Rows are points. The points of each table are mixes of a few directions, plus a little noise. Count the directions of each table, and those that both share. Where both have some left over, give the other angles between the two spaces (their principal angles), to ten degrees, smallest first.
In the rows, 128 means zero.

First, 5 rows:
[[113  52 202]
 [113 113 146]
 [138 155 100]
 [102 186  81]
 [173 135 111]]
Second (6 x 3):
[[ 95 149 117]
 [144  93 156]
 [ 91 123 141]
 [210 133 103]
 [195 117 122]
 [ 33 153 129]]
Directions: first 2, second 2, shared 2

First (6 x 6):
[[113 115 122 116 155 138]
 [134 134 131 134 115 124]
 [164 159 144 156  60 107]
 [ 68  78 106  83 236 162]
 [103 106 119 109 174 142]
 [185 176 149 171  26  96]]
Second (6 x 6):
[[126 111 131 127 152 131]
 [106 169 123 135 144 144]
 [237 152 211 212 116  84]
 [142 135 125 116  73 111]
 [ 67  91  74 129 147 167]
 [ 90 110 104  50 133 131]]
Directions: first 1, second 4, shared 1

First, 9 rows:
[[ 92 149 118 128 160 125  96 107 169 157 100]
 [117 134 125 127 137 127 118 123 140 137 120]
 [129 129 128 129 127 127 128 128 128 127 128]
 [208  83 152 128  53 136 199 173  40  62 187]
 [130 127 129 129 127 128 129 130 125 126 129]
 [206  85 152 129  57 134 196 172  43  65 184]
 [101 143 120 129 153 126 104 113 157 149 107]
 [146 118 133 127 111 130 144 139 109 113 141]
 [ 25 186  96 128 225 120  35  69 242 214  52]]
Second:
[[139 150 143 135 202  91 193 119  91 132 100]
 [109  86  87 119 114 223  51 189 119  93 103]
 [121 111 123 118 128 151 111 146 125 116 111]
 [135 158  79 171 165 157 127 146  98 120 138]
 [127 149  42 184  58 204  37 146 153 121 206]
 [125 107 156  98 207 121 172 152  83 114  52]
 [126 119 167 104  16  85 104  77 205 155 185]
 [134 125 199  90 160  50 202  93 125 147  94]
 [128 138  91 152 120 161 102 141 125 122 148]
 [122  98 191  78 110  84 150 108 151 136 100]
 [143 169 128 159 127  85 161  91 136 152 170]]
Directions: first 1, second 3, shared 0; angles 90

First, 8 rows:
[[185  80 119 139 105 111 194 126 184 112 112 199 209 124]
 [127  97 173 140 139 131 155 164 161 101 142 114  66  98]
 [147  90 154 142 131 126 171 150 170 103 126 140 116 108]
 [135 154  66 159 192 154 125  66  64 137  24  81 179 191]
 [120 120 147 148 161 143 137 136 124 112 108  88  81 127]
 [124 101 175 132 127 129 146 167 163 105 159 120  66  94]
 [ 91 183  98 109 129 133  62 103  67 162 132 102 128 151]
 [ 93 197  94  58  40  98  33 112  93 194 220 181 177 128]]
Second, 10 rows:
[[153 151 119 171 131 145 176 126  47 136 140 106 136 174]
 [131 137 142  88 149 105  62  58 186 121  73 167  84  91]
 [169 115 149 179 120 157 225 132  83 143 173 143 122 152]
 [120  92 138  93 152 104  81 112 233  94  61 147 117  80]
 [ 52 117 115  91 138 164  68 129 161 184 150 113 126 107]
 [117 165  92  75  65  61  52 167 135 102 141 137 197 122]
 [129 100 181 145 171 132 141 146 163  84  99  93  35  97]
 [164 182 110 101  72  59  87 123  94  95 132 156 161 138]
 [101  87 142 169 145 201 204 158 113 180 188 106 121 142]
 [144 134  95 169 137 154 181 128  64 145 121 108 184 180]]
Directions: first 3, second 6, shared 3

First:
[[ 35 118 158 148 104 128 146  84 135  93 103 113 134 120  71 129 108 173
  126 195 129 116 195  95]
 [146 130 118 105 132 132 121 148 122 143 126 146 133 112 119 133 134 108
  132 112 146 129  86 133]
 [155 127 113 103 132 134 116 152 119 143 130 150 130 115 124 128 135 107
  135 110 152 127  82 139]
 [151 131 116 100 132 132 119 155 122 148 123 150 135 106 115 134 136 103
  132 108 152 129  75 134]
 [128 145 151 197 141 107 152  87 156 111 140  64 117 179 196 128 125 152
  105 124  44 146 220 118]
 [144 121 124 149 129 127 122 115 123 113 155 119 110 165 171 108 126 145
  132 129 111 123 165 147]
 [121 119 122 106 120 136 120 137 116 129 124 151 131 112 101 125 126 126
  137 138 159 119 104 131]
 [144 135 123 117 135 127 126 144 130 143 124 133 133 116 127 137 134 110
  126 109 133 133  99 129]]
Second, 10 rows:
[[149 129 120 117 117 119 124  98  98 125 128 122 138 141 130 130 121 132
  117 131 111 138 116 111]
 [122 127 132 131 131 129 132 136 138 129 128 128 127 126 127 128 128 129
  135 129 134 123 135 134]
 [165 121  60 152 114 191  64 143 117 111 119 181 127  80 164 124 220  63
    7  94  80 180  45  80]
 [ 98 127 154 132 140 120 149 153 159 135 130 119 119 129 116 128 111 142
  168 133 158 105 160 157]
 [130 127 124 129 127 132 124 129 127 127 127 131 128 124 130 128 134 124
  120 126 125 132 124 125]
 [129 126 119 135 128 140 119 139 134 125 127 138 125 117 133 127 144 117
  112 122 125 133 119 125]
 [130 130 141 116 126 105 143 107 113 133 130 111 134 148 118 130 100 147
  154 139 131 120 143 130]
 [148 129 114 122 119 128 117 107 104 124 127 129 135 132 134 129 133 125
  107 127 110 140 111 110]
 [ 71 127 172 139 153 123 164 181 192 140 131 117 109 122 108 126 104 145
  197 134 182  86 184 181]
 [139 133 144 107 123  94 146  88  97 131 132 101 140 160 118 132  87 156
  160 145 124 121 144 126]]
Directions: first 3, second 2, shared 0; angles 60, 80

First, 8 rows:
[[102 132  55 136 114 179 119 131 136 120 173 141 125 145 100 172 104  94
  128 142  72 169  99 167 115 104  92 115  99 118 156 116]
 [ 86 111  31 132 171 160 218  82  94 220 239 103 178  79  31 227  39 208
  164 117  14 161 183 140 156  85 120 142  86 163 151 159]
 [138 138 158 126  94 136  64 152 141  67  94 148  87 151 174  94 187  52
   91 149 175 129  76 136 104 144 102 116 121  82 125 112]
 [135 114 188 116 142  93 137 115 102 139 117 112 125  85 142 108 166 150
  114 130 176 101 149  87 133 147 132 150 122 109 102 153]
 [172 156 141 140 112 112 113 168 180 103  44 151 142 210 157  77  90 133
  170  88 139 106 132 153 139 134 197  98 214 197 133  86]
 [161 172 150 120  89 136  73 146 126 106 126 162  85 157 133 121 178  54
   99 110 152 115 115 162 138 135 136  99 124 103 122 118]
 [103 101 124 126 139 132 137 115 116 126 146 113 131  97 131 137 139 134
  116 154 130 141 117 107 112 129  95 148  99 102 128 141]
 [130  95 178 126 163  83 164 118 125 141  85  98 155  99 155  92 122 196
  145 129 167 100 155  71 129 145 151 157 156 146 107 141]]
Second, 9 rows:
[[108  89 145 146 153 130 158 128 162  86  95 132 158 199 148  92  94 122
  161 156 154 107  84 146 105 120  77 187 105  89  96  92]
 [ 99 105  85 115 133 117 129 113  91 176 159  84 134   7 128 173 131 196
  113 147  90 169 160  60 126 145 156  99 156 176 181 183]
 [136 131 183 123 134 129 122 121 116 108 132 133  92 127 131 102 187  87
   84 135 174 115 118 120 116 126  86 150  74  60  82 126]
 [156 183  82 100 116 145  47 144  64 160 138 146  96  52 112 172 132 114
   53 166  57 171 217 139 145 156 173  29 156 155 138 198]
 [120 109 166 132 155 137 132 126 130  84 108 146 131 181 140  93 131  85
  110 174 162 106 108 155 106 127  58 178  68  42  64 116]
 [101 106 133 135 128 143 141 114 129 103 160 143 143 175 119 139 127  83
  143 148 150 103  76 171 122 118  58 186  61  56 105 113]
 [141 143  97 129 105 124 109 150 152 137  99 113 116  99 144 125 125 160
  134  98 103 163 136  93 124 133 194  70 204 213 185 121]
 [158 141 159 141 135 100 188 126 164 152 110 134 161 197 107 104  88 165
  199  52 147  77 142 146 164 108 179 153 161 177 115  86]
 [132 144  99 131  91 128 125 132 145 147 151 121 121 115 119 153 136 136
  154  76 116 139 110 122 142 119 172  99 165 185 185 116]]
Directions: first 4, second 6, shared 3; angles 30

First (8 x 32):
[[ 74 127 107  69 122 161 118 120  99  82 159 147  93 155 149 178  98 107
  109 140 112 143 110 126 197 103 112 115 123 191  65 149]
 [ 13 249 148 122 205 183  88 221 119 113  85 245 190 138 174  94 151  91
  146  45 141  24  99 161  53 173  11 128  11 114 140 154]
 [107  98 104  75 106 145 129  99 105  90 166 118  83 149 136 181  96 116
  108 159 110 165 117 119 206  94 140 116 150 188  68 142]
 [174  92 127 142 105 104 143 101 138 143 136  89 117 119 109 128 127 144
  127 152 127 157 142 118 136 120 167 131 164 117 138 115]
 [141 132 137 148 132 119 130 134 137 144 117 126 141 119 122 110 140 134
  135 121 133 119 133 130 100 138 129 132 126 105 151 122]
 [157  70 109 104  90 117 141  80 120 114 162  83  84 137 116 166 104 136
  111 173 115 183 133 112 195  95 174 123 179 163  93 125]
 [111 194 157 176 174 130 115 186 148 159  78 175 191 111 134  68 167 127
  153  73 149  60 129 147  29 175  80 139  71  66 188 123]
 [242  62 137 186  89  66 159  83 159 179 125  44 127  99  83 100 144 169
  134 164 137 173 161 110 106 126 209 141 199  78 179  93]]
Second (9 x 32):
[[119  92 107  84 103 138 130  96 107  98 164 111  85 145 131 176 100 121
  109 160 111 167 122 118 202  96 147 117 154 178  77 137]
 [108 190 153 167 171 132 114 180 142 153  85 172 184 114 137  76 159 126
  150  78 146  66 128 146  42 169  83 136  75  77 178 126]
 [240  73 142 198  98  67 158  93 164 186 114  51 138  96  82  88 152 169
  140 154 140 162 160 115  86 134 200 144 188  63 192  92]
 [151  82 114 109  98 120 140  90 123 118 155  91  92 132 118 159 109 134
  115 164 118 172 130 114 180 103 166 122 168 156 102 124]
 [ 26 197 126  84 170 183  99 176 102  90 122 207 140 152 169 143 120  92
  125  87 124  79  99 147 132 138  51 118  59 163  93 158]
 [135  71 101  79  91 134 136  79 107  94 174  93  69 145 125 188  92 126
  105 176 108 185 125 110 223  85 166 116 175 188  66 137]
 [129  75 102  79  91 134 136  82 107  95 172  99  73 146 128 186  94 123
  107 172 109 181 123 112 218  87 161 117 171 186  68 137]
 [121 179 151 170 161 126 119 172 145 156  86 159 180 111 130  77 158 130
  147  85 145  75 130 144  48 165  94 140  85  77 179 122]
 [123 189 160 182 169 122 119 181 151 166  77 167 192 107 131  62 168 131
  153  76 151  65 132 147  24 173  89 141  77  61 195 117]]
Directions: first 2, second 2, shared 2

First:
[[210 139 157  45  62  79 161 145  98  90 202 145 154 124  68 178  63  58
  141 149  91 121 187 119  53 135 100 119  81 112 138  49]
 [139 129 132 118 120 122 133 131 124 124 136 130 131 128 121 134 120 119
  129 130 123 127 135 127 119 128 124 127 122 126 130 119]
 [ 80 122 111 175 166 157 109 118 145 150  85 118 113 130 163  99 166 168
  121 116 149 132  93 133 172 123 145 134 156 137 122 174]
 [ 81 121 112 176 165 156 109 118 144 149  86 118 113 131 161  99 165 168
  121 116 149 132  94 133 171 124 144 133 155 137 122 173]
 [ 77 121 110 179 169 159 107 117 147 152  82 118 112 130 165  97 168 172
  120 116 151 133  91 134 175 124 145 134 158 138 122 177]
 [206 138 155  51  66  82 159 145 100  93 197 144 152 124  72 175  67  63
  140 148  93 122 184 119  57 135 102 119  83 114 137  54]
 [140 130 132 116 118 121 132 130 124 123 138 130 132 126 120 135 119 118
  129 131 123 127 137 127 117 129 124 127 121 125 130 117]
 [ 92 123 116 164 156 149 114 120 141 144  97 120 118 131 154 107 156 158
  123 119 144 131 103 132 161 124 141 132 149 135 124 162]]
Second (11 x 32):
[[ 60 134  86 181 165 148 109 104 151 190  73 106 133 113 144  73 121 145
  138 117 172 129  87 133 150  86 134 120 117 111 103 160]
 [134 128 130 124 124 127 130 131 127 123 133 129 128 129 127 132 128 126
  127 129 126 128 131 126 126 131 127 129 129 129 130 125]
 [ 70 132  92 171 160 145 112 109 147 179  82 110 132 115 141  82 123 143
  136 121 164 129  93 132 147  94 134 122 119 114 107 155]
 [ 36 137  71 197 178 155 102  95 159 211  55  98 134 108 148  56 119 152
  142 114 188 131  73 136 158  72 136 117 112 105  95 172]
 [249 119 201  37  61  94 161 171  89  21 224 167 119 154 101 224 139  95
  111 146  49 125 200 119  89 202 117 143 149 159 172  70]
 [176 124 156  92 104 114 141 146 113  87 165 143 125 138 119 165 132 115
  121 134  97 128 156 125 114 157 124 133 136 141 145 106]
 [131 128 129 125 125 127 129 129 127 126 130 128 127 128 127 131 127 128
  128 128 127 128 130 127 126 131 128 129 128 129 128 125]
 [181 123 162  87  99 113 141 147 112  80 170 144 124 140 116 169 133 114
  121 135  94 127 159 123 111 159 124 135 138 141 146 103]
 [ 74 133  96 168 157 142 114 109 146 176  86 111 131 116 140  86 124 143
  136 121 162 129  96 130 145  96 133 122 119 114 108 153]
 [106 130 115 144 140 134 122 120 135 148 110 121 129 123 133 110 125 134
  131 126 141 128 115 130 134 116 131 126 125 123 120 138]
 [192 122 166  81  94 109 146 150 106  72 178 149 123 142 114 178 135 112
  119 137  87 126 167 123 107 165 122 135 138 144 151  98]]
Directions: first 1, second 1, shared 0; angles 40
